Each wall is flat, endless, passes through zero and stands at right angles to its row. A trip goes straight from one point to another. Which walls does it cross, in order?
In the rows, zero is written as 100.

Walls:
(1): [109 142]
(2): [114 153]
(3): [43 124]
(4): [120 124]
(5): [125 119]
(6): [173 96]
(7): [53 82]
(8): [140 180]
Trips:
[140 64] to [32 121] => 5, 7, 6, 3, 1, 2
[76 85] to [45 82] => none
[61 116] to [149 146] => 8, 4, 5, 7, 6, 3
[134 43] to [183 101] => 5, 4, 8, 2, 1

Walls:
(1): [165 85 71 116 79 94 76 97]
(2): [76 54 100 66 79 81 75 106]
(3): [104 179 115 49 154 140 67 137]
(4): [79 73 138 86 155 99 140 107]
(5): [50 90 67 106 109 93 40 35]
(6): [124 171 144 103 119 111 129 130]
Trips:
[125 85 110 93 51 70 122 100] to [88 101 141 107 51 49 83 99] => 5, 1
[96 144 152 102 55 104 115 160] to [41 36 85 143 109 122 87 75] => 4, 2, 3, 6, 5
[112 99 21 144 119 90 71 106] to [77 146 58 101 15 67 149 112] => 5, 6, 1

Walls:
(1): [126 50 90 111 101 130 83 151 83 128 95 99 20 74 143 95 85 92]
(2): [94 118 35 46 118 100 110 135 81 140 95 102 102 113 89 137 81 68]
(3): [140 78 125 140 143 64 54 130 88 90 52 72 166 104 123 92 155 104]
(4): [80 110 58 105 76 20 117 154 158 77 101 133 70 105 91 73 132 82]
(5): [67 77 99 75 122 75 101 152 133 122 117 120 68 130 128 88 72 131]
Trips:
[75 103 89 142 27 96 140 56 147 136 91 101 143 87 89 66 24 72] to [112 123 103 106 65 104 107 57 62 127 134 103 102 93 88 84 139 134] => 4
[99 112 84 127 108 106 93 84 119 51 93 108 96 97 140 128 121 101] to [101 156 67 81 49 86 106 81 75 86 139 109 93 117 74 127 85 82] => 3, 2
[91 66 113 81 142 122 98 109 82 112 127 102 38 18 99 144 89 137] to [87 66 130 122 128 133 93 70 123 67 195 40 117 83 86 120 113 85] => 2, 5, 1
[102 104 156 92 136 151 98 97 82 114 123 92 73 157 133 96 75 73] to [55 73 100 75 81 100 84 91 98 86 62 161 124 89 156 115 146 92] => 3, 4, 1
[95 107 143 103 85 112 59 80 95 79 99 90 115 113 76 119 101 102] to [100 135 96 104 111 110 179 63 119 104 144 150 67 112 131 146 117 123] => 3, 5, 4, 2

Walls:
(1): [150 145 99 71 123 108 60 134 86 105 116 53 89 112 85 159 99 128 99 126 63 76 79 95 87 114 88 106 110 87 97 66 134 109 154 101 96 97 105 124 124 113 69 74 82 124 112 119]
(2): [100 74 130 76 82 94 126 102 89 126 127 140 84 92 114 122 82 128 82 125 74 136 81 75 105 80 81 135 110 115 94 73 111 109 86 88 86 126 95 98 115 103 125 45 113 106 106 73]
(3): [156 38 59 48 141 128 127 148 143 108 71 93 104 60 93 125 75 70 140 140 57 95 94 120 128 108 121 104 114 75 124 101 60 122 67 126 114 96 78 103 111 81 96 87 93 67 114 144]
(4): [124 83 67 105 153 112 92 78 115 98 104 103 83 148 68 107 116 142 94 109 98 134 129 149 130 116 141 104 101 104 150 99 110 162 75 89 99 105 113 125 117 91 113 130 122 132 92 65]
(5): [91 71 115 66 98 107 102 82 120 134 103 91 17 80 83 87 120 148 124 89 71 100 102 100 81 92 91 57 101 72 108 84 120 127 57 135 116 71 134 97 78 105 76 95 58 86 73 101]
(6): [134 109 143 139 70 101 77 161 100 113 70 104 91 105 118 102 95 118 118 104 117 125 93 97 76 87 52 88 101 155 135 72 92 122 57 110 76 121 84 135 73 72 121 58 36 118 47 98]
Trips:
[158 83 58 63 88 60 126 72 95 73 95 109 137 59 88 87 153 132 59 89 119 82 60 80 65 129 120 51 85 99 110 70 108 100 78 94 76 114 91 71 80 59 106 113 124 65 106 101] to [66 109 50 111 88 39 86 131 116 92 106 90 90 96 118 140 90 154 114 108 96 119 141 115 112 78 130 139 100 132 133 59 148 140 125 116 102 98 121 69 104 138 122 74 67 120 59 98] => 4, 2, 1, 6, 3
[152 77 84 101 143 125 46 99 78 104 113 93 102 67 50 88 116 109 89 78 84 78 105 91 53 71 110 97 133 68 132 81 47 78 48 86 88 59 86 76 110 120 100 111 113 83 103 81] to [102 112 89 73 60 139 89 58 84 96 105 78 71 57 99 117 123 57 126 126 124 76 132 138 107 78 64 62 85 98 135 93 94 112 101 116 68 67 65 62 92 79 66 76 96 130 128 100] => 4, 6
[58 131 87 155 127 76 97 130 74 95 101 23 72 103 96 34 83 117 90 131 88 87 106 126 116 77 96 86 82 114 104 137 125 108 94 96 72 117 89 158 90 113 124 87 98 71 90 115] to [115 98 102 134 108 71 102 94 106 66 132 42 159 109 129 58 84 150 87 102 115 82 116 84 116 103 76 67 83 94 110 84 9 116 122 83 160 111 132 66 148 61 110 76 85 91 162 124] => 4, 6, 1, 3
[102 97 81 78 59 122 52 52 116 107 88 91 109 101 91 44 180 115 71 170 164 138 61 135 98 94 91 108 115 120 158 140 98 115 58 122 79 79 107 91 111 67 121 101 92 108 100 114] to [66 94 70 70 85 114 98 107 83 118 94 108 100 96 119 49 82 126 110 82 77 101 119 97 90 114 109 78 79 157 123 88 111 88 117 125 120 104 128 118 75 109 103 94 94 115 91 121] => 4
[74 64 74 101 113 95 102 105 139 125 107 74 105 107 121 107 139 118 118 84 99 110 82 95 108 92 140 67 65 112 126 104 130 107 105 97 144 80 110 75 94 91 73 63 110 81 129 107] to [59 94 70 82 119 153 94 100 98 116 61 78 84 166 81 68 28 108 111 89 103 126 115 122 116 106 106 105 89 66 107 117 75 133 95 136 149 101 105 104 102 104 116 92 108 78 113 80] => none
[124 86 131 86 73 108 96 126 77 118 131 99 74 109 68 77 65 91 94 117 95 90 142 106 104 98 94 123 89 104 101 145 52 79 50 95 69 133 76 104 108 84 97 137 125 99 101 138] to [114 63 84 75 64 81 121 126 69 129 99 81 124 87 129 58 80 92 99 108 106 82 142 83 123 130 109 47 73 74 94 123 55 121 122 108 54 91 98 94 121 131 101 97 88 126 87 130] => 2, 6

Walls:
(1): [129 110 145 75 115 112 33 77 59 89 76 120 110 81 59 97 93 139 138 87 94 138 124 81 84 85 112 103 86 64 62 90 69 165 136 45 128 91 77 46 76 95 108 90 103 114 117 114]
(2): [36 81 93 58 112 88 117 106 112 95 99 106 29 86 116 94 86 107 95 49 98 54 134 112 86 114 101 114 77 63 95 34 103 126 123 94 94 77 107 115 87 83 88 117 112 97 88 73]
(3): [128 142 51 100 90 67 27 85 79 24 21 68 64 137 110 108 78 121 109 103 40 96 82 105 86 108 131 145 33 99 68 105 81 124 136 88 70 116 152 109 109 72 112 101 121 113 77 102]
(4): [87 66 103 125 85 98 91 100 62 126 119 104 115 105 159 105 111 110 109 55 27 126 71 76 97 111 74 93 142 120 125 126 100 86 98 121 62 129 86 155 169 105 112 133 125 54 73 112]
(5): [96 78 111 99 131 130 53 116 97 127 54 101 101 132 74 94 77 103 105 57 84 131 92 113 128 83 68 145 132 116 81 135 116 135 66 78 128 101 112 110 128 86 94 51 24 89 123 89]
(6): [147 40 114 128 83 29 163 100 113 105 112 88 101 160 108 85 121 129 131 108 115 94 163 72 134 108 93 38 148 81 113 56 123 88 123 53 114 74 104 111 85 73 82 118 65 86 68 125]
Trips:
[91 112 51 109 193 77 75 118 106 82 145 104 130 91 145 84 115 53 93 68 86 87 129 148 96 113 158 58 127 95 146 64 71 139 129 69 122 36 62 132 69 125 135 104 137 109 85 114] to [114 33 68 69 105 70 118 34 110 128 122 115 120 116 80 105 121 66 64 95 66 95 131 134 103 75 91 28 55 131 88 52 51 106 55 154 117 116 49 119 54 99 103 116 147 118 96 186] => 4, 1
[116 114 92 62 121 111 70 135 72 100 93 115 72 122 104 51 82 53 105 97 130 106 81 132 104 100 114 136 100 148 41 117 108 128 78 100 140 91 134 124 93 62 168 64 69 95 106 79] to [76 87 131 127 126 103 142 67 69 65 93 120 136 92 163 32 124 144 114 128 60 186 63 156 75 114 127 106 129 106 78 101 100 79 76 165 121 118 139 82 46 69 100 117 98 120 79 107] => 4, 1, 5
[102 136 135 129 140 18 123 100 110 117 74 101 88 118 109 153 132 81 77 95 46 183 93 70 99 93 76 70 104 102 53 104 115 68 91 115 103 72 118 110 108 166 104 142 113 98 153 87] to [82 122 187 90 66 122 141 112 104 107 123 120 97 138 118 115 137 123 99 119 115 104 140 97 82 125 44 104 82 104 139 153 42 133 57 118 125 112 87 195 124 86 116 119 109 71 84 108] => none
[51 62 100 103 108 103 67 105 98 121 80 129 101 99 98 51 103 112 123 84 76 73 89 96 93 46 103 82 75 124 135 56 63 80 119 67 69 104 102 93 94 63 101 114 107 125 72 94] to [98 107 133 117 60 50 76 100 164 144 63 129 94 45 89 122 125 132 123 66 73 88 52 145 59 139 89 142 86 107 125 101 94 126 142 119 90 95 66 92 124 77 105 122 36 109 84 62] => 6, 5
[118 53 114 65 151 101 85 91 65 130 106 106 114 107 97 79 120 97 84 167 137 122 84 96 166 90 83 86 74 58 108 57 98 106 134 78 84 76 132 124 131 152 17 69 92 144 110 104] to [144 137 100 70 118 95 94 63 83 53 114 126 111 144 146 171 130 79 93 61 131 103 141 119 98 73 110 97 84 109 122 65 92 82 124 54 132 130 143 134 96 87 64 150 56 133 71 144] => 2, 5, 3
[99 121 144 83 100 48 76 116 87 79 93 149 103 67 60 112 106 124 97 94 79 135 54 122 70 116 79 101 94 131 103 67 110 81 131 144 112 131 35 88 105 115 151 82 71 71 143 130] to [91 99 128 113 96 18 119 155 68 131 72 147 106 110 69 115 115 180 56 106 142 124 91 103 106 60 101 118 54 42 103 129 103 126 89 105 128 95 167 128 91 58 75 122 113 125 82 138] => 3, 4, 6, 2
[94 127 158 105 141 110 70 97 81 86 123 116 104 101 99 35 35 84 140 105 97 157 103 61 94 87 73 54 137 153 86 112 120 92 111 139 107 65 70 63 165 122 121 103 86 124 153 62] to [152 90 100 127 123 37 115 10 128 65 146 138 170 101 87 117 132 141 72 91 178 56 85 77 75 128 75 83 96 106 128 123 141 60 75 132 59 101 146 22 73 83 179 80 65 117 99 85] => 4, 6, 5, 1

Walls:
(1): [50 110 114 86 81 103 99 150 138 152 102 82 59 132 87 75 164 82 98 90 131 148 117 187 157 45 99 92 126 88 91 70 137 83 90 72 37 88 120 84 76 77 93 116 119 138 46 157]
(2): [84 95 93 140 89 154 99 95 139 91 97 112 147 105 91 96 144 75 97 97 87 149 85 56 89 47 64 118 146 121 80 70 79 88 94 105 113 138 45 171 83 101 81 69 125 113 112 125]
(3): [117 65 107 88 94 113 79 136 81 89 37 134 126 116 65 107 118 185 40 121 106 66 92 108 124 94 92 152 97 111 70 156 109 127 93 117 82 103 73 76 59 61 99 40 74 90 169 59]
(4): [145 104 97 112 91 136 111 148 105 74 47 149 96 79 108 115 123 135 42 128 108 112 105 176 55 82 90 108 85 56 101 97 96 108 73 116 92 78 131 100 127 92 157 141 109 154 80 120]
(5): [120 52 56 138 97 92 45 58 69 93 85 89 104 162 90 102 82 111 123 88 155 146 130 140 142 112 108 97 169 153 91 108 128 71 73 60 155 90 65 89 90 119 77 87 92 112 102 108]
(6): [99 81 74 86 95 117 121 124 93 190 124 118 128 108 104 46 130 113 113 135 108 107 92 119 184 119 83 136 58 61 112 68 124 78 83 88 151 88 140 107 116 152 96 46 98 65 95 78]
(7): [76 83 99 152 107 67 138 108 122 99 120 124 101 79 97 76 79 98 105 48 103 93 140 54 55 57 117 86 99 119 172 123 87 78 119 90 104 76 135 89 102 155 127 116 114 114 91 112]
(8): [85 89 67 103 98 79 133 113 106 142 118 117 70 80 83 114 89 72 75 120 85 107 105 133 123 104 139 93 128 58 116 116 133 107 110 144 82 75 83 132 151 52 118 94 77 88 150 95]
(9): [126 121 94 62 86 137 100 137 95 86 96 171 167 92 86 83 103 61 151 171 80 99 59 72 113 152 97 43 121 124 95 51 130 127 123 142 163 18 131 92 164 84 68 34 110 134 76 102]
(10): [98 113 112 111 118 122 71 176 110 104 102 132 117 105 110 68 98 88 165 110 111 119 63 78 110 104 131 88 73 124 97 60 106 106 118 101 74 22 83 26 78 149 70 116 115 108 46 102]
(11): [13 61 115 162 105 93 169 134 117 122 108 73 46 91 131 100 88 64 102 59 40 101 114 54 104 87 81 37 165 74 121 129 103 49 131 75 120 52 115 132 114 63 81 135 96 115 117 85]
Trips:
[110 103 48 63 81 101 171 74 117 84 125 95 155 154 133 135 108 136 149 76 78 132 145 71 128 98 134 76 108 81 107 97 108 32 104 59 120 102 114 140 69 126 119 53 113 131 115 110] to [142 130 86 126 45 76 120 111 125 28 129 74 67 130 114 123 68 130 102 52 113 102 114 122 87 117 84 96 64 110 81 138 101 111 98 96 81 108 174 81 55 136 126 171 81 142 133 103] => 9, 2, 6, 4, 11, 5
[104 110 123 141 161 137 167 78 112 93 21 154 109 89 170 168 97 122 63 90 129 101 142 99 147 30 86 88 70 77 92 106 112 108 105 73 107 66 149 95 112 65 122 89 92 68 90 93] to [71 108 82 120 60 82 109 124 65 142 67 70 95 93 119 107 108 103 100 117 110 70 86 64 126 86 114 99 77 112 100 80 123 106 68 104 95 106 141 54 86 134 27 144 50 160 122 112] => 8, 10, 4, 5

Walls:
(1): [100 83 109 108 125 97 117 101 111 63 79 77 103 67 130 110 95 82 98 105 111 144 123 96 74 83 130 119 97 133 110 40 94 154 101 83 125 99 53 142 96 127 113 88 117 101 96 94]
(2): [158 132 62 61 113 141 141 107 59 140 135 64 136 111 98 121 52 85 51 134 114 42 112 35 78 72 113 67 92 79 68 117 143 107 105 155 106 101 123 95 113 94 135 98 120 119 120 73]
(3): [116 109 105 145 73 160 57 74 87 68 156 60 144 90 79 133 129 109 64 123 94 111 140 103 147 121 103 120 69 75 156 137 103 126 60 94 91 79 100 85 97 106 146 107 121 113 98 69]
(4): [92 142 80 60 69 106 137 113 79 66 83 129 70 72 93 123 84 76 125 124 98 121 83 113 97 153 62 47 157 97 97 96 162 152 172 74 113 104 30 118 96 105 79 137 111 84 103 90]
(5): [120 77 46 92 77 87 61 142 74 79 73 119 63 135 119 78 75 69 85 101 100 132 143 94 97 82 102 146 96 88 103 79 128 41 120 105 72 143 105 73 86 125 93 126 110 103 96 101]
(6): [99 89 76 87 140 79 126 85 96 89 80 83 83 100 139 145 83 109 122 182 151 117 126 100 123 86 106 94 125 125 80 95 103 79 141 72 109 57 100 108 75 92 79 102 103 71 101 93]
(7): [116 74 69 87 33 137 81 104 57 101 72 83 119 58 59 124 51 120 90 146 95 119 135 129 95 88 99 91 113 95 134 69 96 108 122 78 104 122 90 44 87 115 73 131 87 118 117 73]
Trips:
[71 111 123 81 123 71 110 81 86 84 91 138 113 114 120 100 105 124 48 72 80 80 56 76 146 105 116 76 84 90 82 98 134 115 104 94 73 96 91 127 128 132 139 113 81 51 52 65] to [91 95 73 115 122 88 105 115 119 88 95 119 89 143 127 95 95 72 102 87 124 72 134 92 117 70 68 92 130 95 86 91 120 116 124 83 80 110 108 119 138 93 95 127 129 68 108 109] => 6, 5, 1
[74 67 102 114 126 75 161 116 89 129 146 90 74 72 122 120 107 73 130 94 48 108 94 85 101 68 85 103 101 88 41 108 90 79 75 59 74 104 97 138 125 97 89 129 45 93 101 54] to [92 119 139 106 97 87 84 71 132 106 55 86 148 88 109 124 93 74 80 136 88 98 93 79 132 111 27 92 125 125 77 160 97 83 98 69 118 107 127 134 66 80 149 89 142 98 67 88] => 1, 4, 2, 3
[49 98 125 114 78 73 89 72 85 141 120 106 96 129 85 99 85 81 154 90 99 120 97 77 114 83 105 113 103 132 80 116 98 115 132 40 138 124 111 85 117 139 111 148 125 114 67 61] to [75 95 108 91 72 69 128 83 82 124 86 98 104 124 134 109 116 123 99 91 54 96 91 91 91 101 98 109 98 97 86 91 115 90 107 118 111 107 99 99 123 84 94 102 59 111 125 121] => 1, 6, 7, 5, 4
[107 63 190 103 113 133 130 142 125 72 101 107 66 146 58 103 99 95 89 110 134 116 130 51 45 62 70 51 135 90 125 103 106 93 164 125 64 145 143 103 110 132 114 95 82 82 121 149] to [96 65 98 117 120 102 51 73 122 118 51 60 75 96 89 68 57 63 89 77 115 115 105 104 107 94 58 60 106 122 164 119 108 125 76 104 126 106 71 107 73 101 114 86 73 111 98 90] => 1, 7, 2, 3, 4, 5
[92 18 138 87 139 85 89 69 119 61 101 86 58 123 78 109 195 133 142 69 115 146 69 127 96 105 87 112 120 97 138 103 85 116 109 111 147 77 91 59 81 106 104 106 111 105 101 94] to [106 59 59 127 81 102 135 84 132 120 122 73 119 67 98 95 105 118 190 96 86 100 111 118 66 65 93 128 114 66 115 91 109 99 125 54 105 79 85 127 115 90 127 164 57 102 129 103] => 4, 7, 3
[108 95 81 146 140 70 125 57 111 102 62 34 125 93 176 140 121 108 77 77 95 93 114 73 81 103 130 133 122 101 117 124 139 56 127 89 89 88 76 54 130 131 115 122 122 85 97 89] to [92 112 105 71 82 76 122 75 131 128 92 76 152 104 53 85 92 94 91 95 131 100 140 133 124 103 142 117 139 80 50 120 98 136 134 94 150 119 114 128 114 77 72 89 109 169 116 126] => 5, 3, 7, 4
[101 102 73 64 81 75 112 75 107 137 109 93 96 49 107 76 78 64 101 93 122 128 99 86 78 97 59 53 72 113 111 67 147 135 115 98 120 85 55 71 152 112 165 125 115 119 79 100] to [132 121 85 46 139 95 84 96 118 139 53 71 91 134 146 75 70 87 134 108 125 127 105 109 73 94 78 81 85 130 89 89 121 125 92 94 126 106 80 73 79 116 119 131 65 142 134 132] => 5, 6

Walls:
(1): [108 114 129 88 108 71 113 101 72 91 139 102 90 118 71 29 57 99 59 82 75 85 66 138 121 84 106 104 84 41 111 89 83 84 76 117 95 121 119 95 95 161 104 55 119 77 88 74]
(2): [109 118 101 108 114 160 118 82 108 116 119 66 62 106 118 31 155 81 122 126 135 103 86 105 65 94 135 104 150 118 119 101 90 94 107 79 89 117 73 64 108 123 118 95 91 122 121 90]
(3): [160 107 47 110 112 130 76 99 100 77 68 106 90 74 90 138 67 97 107 106 85 108 101 100 96 93 136 117 99 78 112 76 63 117 155 130 97 120 102 109 154 119 82 64 69 100 82 105]
(4): [137 117 124 80 103 115 90 75 106 108 115 98 65 85 82 104 148 90 97 89 80 86 86 49 115 102 77 81 133 105 123 126 104 143 82 136 104 98 72 41 59 101 120 43 73 126 105 130]
(5): [76 93 119 63 124 104 108 153 110 82 113 86 124 104 84 73 138 88 132 122 81 126 106 96 60 135 127 82 140 151 101 73 78 119 58 91 104 119 143 153 144 55 101 125 86 77 68 131]
(6): [123 68 43 118 102 141 115 123 113 102 70 129 107 119 76 96 78 94 133 112 110 139 87 83 113 46 107 159 123 108 64 98 57 78 95 146 111 85 90 104 123 93 82 81 112 61 91 84]
Trips:
[104 112 109 131 82 118 109 112 93 125 65 125 126 97 104 107 101 97 105 96 141 76 113 85 90 155 67 147 118 120 119 114 109 96 80 81 113 107 81 97 102 112 137 84 78 125 101 68] to [137 111 71 125 95 93 101 83 80 112 60 114 74 129 122 55 55 33 93 89 101 109 88 104 72 75 84 88 78 108 131 98 111 114 157 110 86 91 97 113 177 79 60 93 82 89 92 114] => 6, 3, 4, 1
[83 120 97 91 133 113 113 43 124 97 117 134 87 65 131 111 117 100 143 69 88 109 101 122 79 109 93 144 127 81 78 141 132 94 113 140 97 102 94 104 70 94 147 108 82 70 68 103] to [81 89 107 127 121 116 82 89 85 106 107 101 156 108 96 104 76 117 74 104 100 87 83 38 74 129 83 118 77 101 110 111 125 73 71 74 103 125 103 115 74 64 90 124 72 110 95 74] => 6, 2, 4, 5
[65 49 117 64 77 89 153 83 70 136 77 102 104 73 69 92 119 49 122 121 173 35 115 78 119 86 100 70 120 105 68 123 147 117 105 129 47 56 157 112 82 112 102 108 81 98 102 58] to [140 84 80 89 119 80 121 111 122 62 160 99 88 103 84 83 124 92 72 94 90 96 58 117 90 73 92 96 127 109 87 133 96 140 90 84 68 111 88 88 100 101 52 79 118 105 106 87] => 1, 5, 6
